Every row gives one point. Each copy is the shape, with its points in the same order, stretched, turned, moved and blurred by noise. Some copies are also mirrored. Which?

Shape:
[[ 43  -4  41]
 [-38 -21  -1]
 [ -7 -30  -9]
 [  4 -33  -7]
 [-36 -18  10]
 [ 45  18 -13]
 [-13 -15  -2]
 [ 37  -5  21]]
Copy 1:
[[ -2 -53 -43]
 [  4  -4  31]
 [-21 -18  16]
 [-31 -22   8]
 [  2 -20  24]
 [ -9   4 -44]
 [ -4  -7   9]
 [ -7 -44 -37]]
Copy 1 is: only turned
Copy 2:
[[-50  -7  32]
 [ 34  47 -13]
 [ 30  15  21]
 [ 24   8  32]
 [ 25  51 -16]
 [-33 -31   2]
 [ 18  24  -1]
 [-31  -9  25]]
Copy 2 is: mirrored
Copy 3 (8 x 3):
[[ 81   5  -9]
 [-30 -36  -3]
 [-12  -1 -16]
 [ -1   9 -23]
 [-19 -43  -1]
 [ 36  47  24]
 [ -8 -12  -1]
 [ 56  15  -5]]
Copy 3 is: only turned
Copy 4 (8 x 3):
[[-26 -75  42]
 [ 37  32  14]
 [ 34  -6  -2]
 [ 30 -14  -4]
 [ 27  26  31]
 [-47 -37 -23]
 [ 18   8   8]
 [-17 -48  21]]
Copy 4 is: mirrored

Shape (10 x 6):
[[-37   8  34  40  31  -2]
 [-42  17   2   4   4 -22]
 [ 38 -39 -40   6 -35  26]
 [  0  38  27  11  22 -44]
 [-61 -12  26  54  17 -19]
 [-20 -22  22  -7  12  -9]
 [ -1  -7 -18  19  46 -21]
 [ -3   9 -24 -18 -21  37]
 [ -6  -8   1  13  29 -16]
 [  2 -22 -39 -10 -40  15]]
Copy 1, 10 rows:
[[  5  18  13 -31 -39  19]
 [ 26   0 -37 -14 -10   4]
 [  7   5   3  73  -3 -20]
 [-17   1 -20 -55  16 -18]
 [ 31  35   5  -9 -56   4]
 [ 27   0  23  -1 -22  -2]
 [ 11  51   2  -2  21   3]
 [ 10 -33 -29  23  -3  26]
 [  8  26   4  -3   4  -1]
 [ 29  -7 -28  60  -5 -11]]
Copy 1 is: mirrored
Copy 2 (10 x 6):
[[ 17  35 -28   9  26  74]
 [-11  44 -14  43   4  36]
 [ 23   5   2 -19  48 -39]
 [-17  21  25  -6  -9  73]
 [ -4  65 -50  33  51  70]
 [-12   8 -21  19  27  42]
 [ 26  17  35   6  46  54]
 [ 24   4 -11  15  -8 -11]
 [  7  16  12   5  29  48]
 [  4  21 -10  20  25 -33]]
Copy 2 is: mirrored

Shape (12 x 8):
[[ -2   5 -40  19 -17 -13 -24  22]
 [  8 -22  23   3  15   4  -4  24]
 [  4  -5 -11  33  58  27   0 -32]
 [-42  12 -23  35 -18  48  38  -4]
 [ 16 -34 -23 -25 -12 -11  50 -11]
 [-14  21  18 -16  59  30  10 -19]
 [-35 -32 -10  48 -11   1 -14 -17]
 [-19  20  26 -19  26  24 -27 -31]
 [  4   8  -5   1  14  28  15  23]
 [ 21  13   4   6  10 -18  45  20]
 [-49 -40   5  28 -15 -21  50  15]
 [-48 -37 -29  25 -14 -15 -19  25]]
Copy 1, 12 rows:
[[  1  13  -4  73 -13   0  -6   0]
 [ -5  22 -14   2   1 -10  18  10]
 [ 17  -4  13  -8   0 -25  44 -50]
 [ 16 -66  31  28   6  20  29   3]
 [-24 -25  40   2 -17 -21 -21  11]
 [  0   2  37 -25  25   9  40 -39]
 [  9 -22 -37  27   8 -20  15 -17]
 [ 20  15   7 -18  34  11  11 -34]
 [ -1  -6  30  23  -8  11  30   2]
 [-39  -9  16   9 -26  28  10   2]
 [-30 -43 -21  11  22   0  13  23]
 [ -2  -3 -24  62  24 -30   8   9]]
Copy 1 is: mirrored
Copy 2:
[[ 13 -23 -43   7   5   1 -18  -7]
 [  6  17  17  13  11 -12   8  14]
 [ 10  34  24   3   6  68   0 -38]
 [-42  34 -52  -4  23   7  43 -61]
 [  2  40 -13  19 -51 -44  27 -28]
 [-24  -1  61   5   1  40   7 -33]
 [ 17  27 -33 -38  48  14   2 -47]
 [-10 -33  54 -35  17  43  12 -29]
 [-17   9   1  34  -6   0  22  -4]
 [-37  49 -13  35 -35 -31 -12  14]
 [-13  73 -41  -7  24 -71   5 -45]
 [ 31   4 -41  -5  52 -28 -12 -42]]
Copy 2 is: mirrored
Copy 3 (12 x 8):
[[ 16 -24 -22 -24  20  47 -11 -63]
 [ -6 -13 -14   1   9   9  26  23]
 [ -4 -25 -12 -39  42 -58 -36  -4]
 [ 34   6  13   8  25 -41 -25 -75]
 [ 37  23  31 -47   8  31 -10  16]
 [ -9 -49  36  14   9 -45 -17  26]
 [  2  -9 -47 -48  -4 -17  -6 -63]
 [-10 -53   0  25 -32 -25 -26  17]
 [ 18 -14  14  19  31  -3  -2  -4]
 [-12   8  35 -10  42  27  14  13]
 [ -1   9  12 -46   3   2  43 -48]
 [ 18 -32 -31 -47  -6  24  20 -86]]
Copy 3 is: only turned

Shape, 14 rows:
[[ -6 -10   0  11   1   8  34  43  31]
 [ 11   2  -9  39  19  13   4  40 -15]
 [-22  30 -40 -38  17   7  12  24 -30]
 [ -9  26  32  -8 -13  16  13 -27  -5]
 [ -8 -32  14 -28  10 -16 -19 -30 -27]
 [ 29 -21 -11 -16 -36  21 -30  41  -9]
 [ 16  10  27  24 -31  21  -8  10 -36]
 [ 41  -4   1   0 -21   5   5  19  43]
 [ 13  24 -22  27 -18 -56 -33  43  10]
 [-33 -51 -21  -3  27  20   7 -18  40]
 [-29 -15  15 -30  22  -2 -35  24 -13]
 [-35  28 -44 -19  26 -10 -15 -18  38]
 [ -2  23 -43   2  28  -8 -14  16  39]
 [ 10   2 -10 -13 -45  10  -9  24  39]]
Copy 1 (14 x 9):
[[ 22  21   1  28 -44  32 -18  15 -40]
 [ 19 -11  -2  33 -25  -1 -50 -54 -23]
 [-19 -43 -47  16 -26  21  61 -23 -28]
 [-49 -17 -34   9  38  12 -21  36 -19]
 [  5 -44 -25 -35  32  15  -5  37  51]
 [ 83 -36 -63   4   3 -44   0  11 -21]
 [ -4 -37 -51  34  31 -37 -66  -5 -19]
 [ 56  -3   8  10 -14  -5 -11  47 -24]
 [ 36 -48   6  88  -6 -11   4  -8  39]
 [ 20  71   3 -56   4  41  19  14  16]
 [ 29 -46 -52  -5  17  38  10  -1   2]
 [-27  19   6  -1  19  43  85   5  25]
 [ 18   8  20  19 -10  30  49 -19   3]
 [ 41   7 -37  22   5 -14  26  48 -25]]
Copy 1 is: only turned
Copy 2, 14 rows:
[[  6  27   4 -38   1 -27  26  -8  -8]
 [-12  21   8 -31 -12 -16  47  35  -8]
 [-52  25 -29  18  36 -36   1 -11   3]
 [-22 -13  -1  21 -13  21 -51  -2 -19]
 [  3 -21   6  42   5 -29 -10   0 -16]
 [ -1 -10 -29  20 -21  -2   4  -5  33]
 [ -7   0  18  28 -50  31 -20  17   3]
 [ 19  -6 -33 -22  -8  11 -14  19   1]
 [ 23  19 -16  19  13  46  55  -5   4]
 [ -2 -43  -4 -52  56 -51  41 -21   1]
 [-27   3 -23  17  -1 -33  39 -24 -23]
 [-34 -31 -52 -17  83   4  30 -24  -7]
 [-25  -9 -52 -39  54   1  51   6  -8]
 [  7 -17 -36   2  11  29  -7 -29  25]]
Copy 2 is: mirrored
Copy 3:
[[-20 -13   9  33  28  11 -21  -1  30]
 [-30   0 -11  41  22   3   7 -46 -23]
 [ 36 -21 -46  59   7 -29 -18   2   2]
 [ 12  31  -3 -27 -25   3  -7  -1  25]
 [  4  -5   0  -7 -25  14   2  25 -44]
 [ 16   3  49  27 -10 -41  -1  -1  -7]
 [  3  47  28  -9 -20  -3   3 -46 -17]
 [ -6 -26  44   1 -12 -13  -1   2  41]
 [ -6  -4  22  63 -45  19  12 -27  15]
 [-28 -26 -17  18  41  13  11  63  10]
 [-21  11  -5  27 -21  -7 -14  20 -39]
 [  3 -24 -40  42 -12 -11  19  48  45]
 [-19 -41 -23  54  -4 -15  19  12  31]
 [ 19   4  45  16 -17 -24  -4  23  54]]
Copy 3 is: mirrored

Shape, 16 rows:
[[-24 -28   5 -10 -19 -13   1  -5   5  49 -12]
 [ 37  23 -19  28 -36  15  -8   4  15  39 -26]
 [-27 -48  25 -13   2 -17 -44  16 -30 -10  36]
 [-29  17  22   5  -4 -36 -47  22 -24   4 -10]
 [ 40 -13  29  33  16  26 -12  -3  28  26 -19]
 [ -1  -5 -29  41   5 -36  13 -24   5   2  38]
 [-20 -41 -18 -18 -46 -37  15  24 -13 -29 -10]
 [ -2 -22 -23 -25 -15   0 -51  24  -9  47  -1]
 [ 26  26   2 -24  16 -21  -9 -26  -3  -1 -24]
 [ 27 -29  49 -31 -48  33  25  38 -14 -31  18]
 [  0 -50 -24  -5 -14 -24 -48   9  33   2  23]
 [-18 -37 -16  12  26 -36   3  41  -6  34  26]
 [-34  28   8  27 -11  -5 -35  -5  36  14  -7]
 [ -6 -40   3  33  16 -26 -32  -9  18  38   3]
 [-32   1  23   0 -20 -31 -24  10  28 -26 -32]
 [  9 -13   5  40  11  41  24   8   3 -30  -5]]
Copy 1:
[[-50 -36   2 -27 -13 -21   6   6  21  -3 -16]
 [-23  -2  -6  82  13 -30  11  12  62  -8  13]
 [-45   6   8 -60 -13  60   9   4 -50   6  20]
 [-18 -25  11 -24  35  41  37 -23   6  31  26]
 [ -6  26   3  22  22 -14 -23  75  42   4   6]
 [-15  23  -7   4  20 -27  30 -14 -32  -1 -37]
 [-29 -28   6 -48  -7   9  28 -37 -10 -80  13]
 [-75 -27  35  24 -31  14   1   2  -1  22  33]
 [ 14  24   8   7  -1 -32  17 -16  39  20  22]
 [  9  15 -48 -25 -50  42   0  24  16 -72  40]
 [-74  -1  33  -3   5  -5 -28   6 -50 -15  46]
 [-50 -30  28 -28  -4   6  54  30 -29   2 -14]
 [ -2 -34  11  16  48  -4 -17 -14  -5  29  16]
 [-61  -2  21 -21  32 -12  -1  37 -10  19 -10]
 [  4 -38  14 -41  58  11 -15 -18   5 -24  37]
 [ 44  29   0   6  10  17  -8  30   5 -40 -28]]
Copy 1 is: mirrored
Copy 2, 16 rows:
[[-30 -22  24   0 -39 -27 -24 -33 -11 -14   0]
 [-20 -38 -12  38 -16 -13  -7   2  22  10  14]
 [-43   8   5 -54  30 -31  10 -16  -5  -3  -1]
 [-11   0  24 -13  47 -63  -5   1 -20   4   0]
 [ -4 -16 -30  20  11  14 -14 -40  14  24   2]
 [-23 -13  36   0  -8  38 -35  26  26  25 -24]
 [-19  22  43  -9 -23 -32  -7  -4  20 -33  63]
 [-19 -43  -1 -13  -4 -31  16   1 -10 -43   3]
 [ 42  -2  -1   4 -17 -18  -4   0   9  14 -17]
 [-57  48 -37  19 -21 -54  37 -57  27  -2  18]
 [ -7 -56  29 -32   4  13  16 -19  34 -20  27]
 [-45   7  23   6  26   7 -26 -19 -17 -46 -27]
 [ -3 -38  45   8   7  -9   7 -14 -14  45  18]
 [-20 -38  18 -13  12  18 -36 -25  10   2  -4]
 [ 16  -7  52  -5  14 -40   3 -36  -8  22  50]
 [-13  26 -37   6   4  26   7  -6  -4  30  26]]
Copy 2 is: only turned
Copy 3:
[[-29  50  51 -10  -6  -4  12 -11   8   0 -11]
 [  1  22  26  39  -6  27  -8  -3 -47  40  16]
 [  9  25  12 -18 -10 -47 -30 -24  20  -6 -71]
 [ 12  31  11 -25 -40 -35 -14 -45 -36  -9 -36]
 [-16 -25  19  44 -48  27 -20 -11   8  14   6]
 [ -7  38 -27  21  27 -37 -12  -8  -7   1  20]
 [ 21  68 -14   5  13 -35  53  18 -12   2 -74]
 [  1  47  44 -13   5  25 -15 -34  13  44 -30]
 [-28 -22 -14 -28 -14  12  22 -11 -27  23   7]
 [ 13   7  18  15 -16  14  -4  57 -34 -16 -92]
 [-16  40  -5  36  32  -4 -10 -46  30  24 -50]
 [ 13  80  16  -9 -24  -1 -15 -13  31   6 -18]
 [-16   9  26  32  -9   0 -16 -56 -27 -40   1]
 [-22  33  15  20 -22 -19 -16 -46  32  12  -1]
 [-14   9  -4  17 -24 -20  34 -42 -26 -34 -52]
 [ 43 -28   5  52 -22   1  -7  38   2 -22 -10]]
Copy 3 is: only turned
Copy 4 (16 x 11):
[[ -1 -20  42  11  -1 -31 -16 -19  31  19   1]
 [ 14 -34  -1 -52  60 -64  21 -37 -29  29  10]
 [-23  45  33  72  -5 -17 -36  23  51 -72 -14]
 [ 19  42  -2  58  24 -33   8  17  10 -12 -12]
 [ -7 -77  26 -21  43 -46  25 -13 -13 -15  -3]
 [-16  22  75  -5  18   4 -26  18  -4 -10 -15]
 [-29  35 -10  38  -9   5 -50 -14  24 -13 -30]
 [ 18  17  15  10  32 -51 -28   0  49 -16  34]
 [  6   6   5 -22   2 -16  16  36   4  12  -4]
 [-57   3 -24   9  -3 -20  16 -43  25 -43 -21]
 [ 10   5  38  11  11  -8 -51   0  40 -56 -16]
 [-16  22  59  33  36   5 -32  16  53 -13  20]
 [ 50 -19  19   8   9 -25  29 -22 -30   0  -8]
 [  0 -32  70  20  31 -28 -27  13  22 -23 -11]
 [ 28 -11 -20  38 -11  -4  13 -12 -13 -15 -43]
 [-36 -36   0   3  16  -4  12 -19 -45 -25  -2]]
Copy 4 is: only turned

Shape (15 x 12):
[[-25 -16 -11  38   1   4 -19  24 -26  14 -34  26]
 [-24 -25  26 -27 -10 -23   9   8 -10 -26 -19  -4]
 [  9   3  48 -14 -34 -40  -7   9   7   5 -13 -10]
 [ 38 -15 -50   6 -18  11 -26   3  26  40  54  20]
 [ 53 -20 -27 -20  -6 -14 -30 -19   8   4  26  33]
 [-16  25  23   5  25  -4   7   7 -22 -18 -66 -36]
 [-31   0  17   1  -6 -10  24 -17  -1  12 -33 -22]
 [-12   8  18  38  -8  10  31  12  -1 -32 -37  22]
 [ -9  -2   5  -8 -20 -28   7  11 -12 -36  14 -21]
 [-27  24  20  53  11  26 -24   6 -44  13 -11  13]
 [  2  31 -41  33 -12 -13 -13  40 -25  42   7  42]
 [  3  24 -36  15 -56  22  -8  14 -49  29   0  47]
 [ 47 -23 -37   0 -27  31 -28  35   6  27  26  16]
 [  6 -12 -12  -2 -44 -26 -34  -9  23 -31 -10 -11]
 [ 15 -30  12  26 -24 -28  30  -5 -27 -13 -25 -24]]
Copy 1, 15 rows:
[[  2 -54 -27 -40  14  11  27  14   1  25  -2  12]
 [-13  16 -17  -4  28 -31  33   6 -29   4 -11   3]
 [-20  39 -37  33  33   4  10 -12  -5  -5 -24  -5]
 [ 23   5  -3 -12 -71 -21 -19  14  28  19 -10 -35]
 [-17  38   5 -19 -49 -36  -8  37  35  18 -33   3]
 [ 10 -25  16   6  45  19  49  -5  -1 -18   4  34]
 [ 23  -4 -24   3  21   2   6 -23 -18 -13  14  23]
 [-30 -43   8 -24  47  25   5 -10 -13  -9  -8  -8]
 [ -3  11 -12  -3   8 -22  29  32  -8 -25   2 -28]
 [  8 -88 -20   2  17  26   0  28  10  -2  32   9]
 [ 33 -41 -23 -34   2  34 -16  45  30  33 -24 -27]
 [ 23 -53 -34 -37  16  -8 -33  53  48  11 -41 -50]
 [  7 -17  10 -13 -44 -25   5  16  28  19 -50 -48]
 [-25  49 -20 -23   0 -28  45  -4  33 -24   5 -23]
 [-10  -5 -32 -15  11   7  29  22 -21 -41 -29  12]]
Copy 1 is: only turned
Copy 2 (15 x 12):
[[ 30  15  28 -23 -11  57   7 -43   4  -7  -4 -24]
 [-12  -3  22  12  26 -32  12 -12 -12 -13  29 -20]
 [-36  13   8   6  16 -25  40  13 -23  21  29 -50]
 [ -1 -55 -18 -33 -33  25  61  -6 -38  32 -64  25]
 [ 10 -38   9 -27 -11   5  52  30 -44  23 -24  44]
 [-13  46   0   4  29 -18 -48  -8  45  -9  35 -36]
 [ -6  12  -4  26  -1 -31  -4 -27  35   7  29 -23]
 [-13  52  -4  -8 -17   9   2 -41   0 -30  34 -18]
 [-25 -10 -22   8  31  -9   7 -16 -24 -11  27 -22]
 [ 21  52  -3  13  19  64  11 -26  34 -25 -20 -28]
 [  5 -19  -4 -33 -42  83  29  -7 -16  -7 -16 -47]
 [ 28   7 -13  -1 -55  46  26  -6 -44  -9 -32 -46]
 [-12 -25   7 -40 -38  18  46 -10 -58  19 -73  -6]
 [ 14   1 -23 -31  26  -8  22 -20 -40  23  23 -13]
 [-26  24   7  15 -13  10  -8 -39 -25  17  40 -15]]
Copy 2 is: mirrored
Copy 3, 15 rows:
[[ -3  20   5 -51  -9 -22 -13  38  -7  28   8  19]
 [  6  -9 -31  18  -8 -33 -33 -16 -37  49   2  15]
 [ 26 -14  -1  40 -15 -31  16 -41 -58  18 -18   7]
 [-46 -16  29  10  16  35  28  31 -12 -47  19 -69]
 [-12 -15  29  62   7  15  11  28   0   5  23 -39]
 [ 16  38 -63  19 -34 -21 -13  -2  -4  52   4  37]
 [-12  30 -23 -11 -25 -54 -12 -28 -28  27  -6   5]
 [-10  -3 -20 -30  -2 -28 -38   0  29  27 -44  70]
 [  0 -46 -52  24 -34 -16 -12 -15 -18  19   0  -6]
 [ -6  17 -25 -62 -21 -16  15  25  20  20 -22 -21]
 [  6  -7   5 -27 -15  -3   2  51   4 -48  -7 -22]
 [-44  -3  15 -27  16 -49  27  76   2 -22 -21 -13]
 [-54  -3  16  15  39  44  36  64 -23 -26  15 -32]
 [ -1 -32  -4  41 -19 -39  18 -22 -27  40  48  12]
 [-30 -11  -3  11 -51 -36 -11 -14 -26  41 -15  28]]
Copy 3 is: mirrored
Copy 4, 15 rows:
[[  0  21  44  10  12  12 -32 -43 -12 -33   7  -3]
 [  0 -18   3  33  -1  20  -4 -43 -47   7   2 -11]
 [ 19   1  -9  55 -10  13  32  13 -56 -51  13   5]
 [-52  19  24 -64 -20 -33   7  59  17 -76  13  65]
 [-64  14  10   0 -34 -27   7   8   7 -75 -23  59]
 [ 38   2 -10  58  28  30 -24 -27 -29  24 -12 -45]
 [ 23   1  10  15  -4  20   6   1 -36   8  16 -52]
 [ 26 -13   2  37  -5   1 -40 -26 -26 -13  17 -28]
 [-11  -8 -12  26   1  12 -12 -13 -29  16  26  11]
 [ 12   2  30  42  35  19 -22 -29   7 -26  36 -24]
 [ 12  17  37  15 -10  12 -13  39  27 -50  15  54]
 [ 22  17  37  37 -15 -26  10  -9  33 -53  18  38]
 [-34  17  28 -39   7 -48  -5  26   8 -79  -3  63]
 [-27  25 -17  -5 -23  -5   2 -30 -34 -62   2  31]
 [  1  17  17  45   1 -10 -16 -25 -60  15  13 -32]]
Copy 4 is: only turned
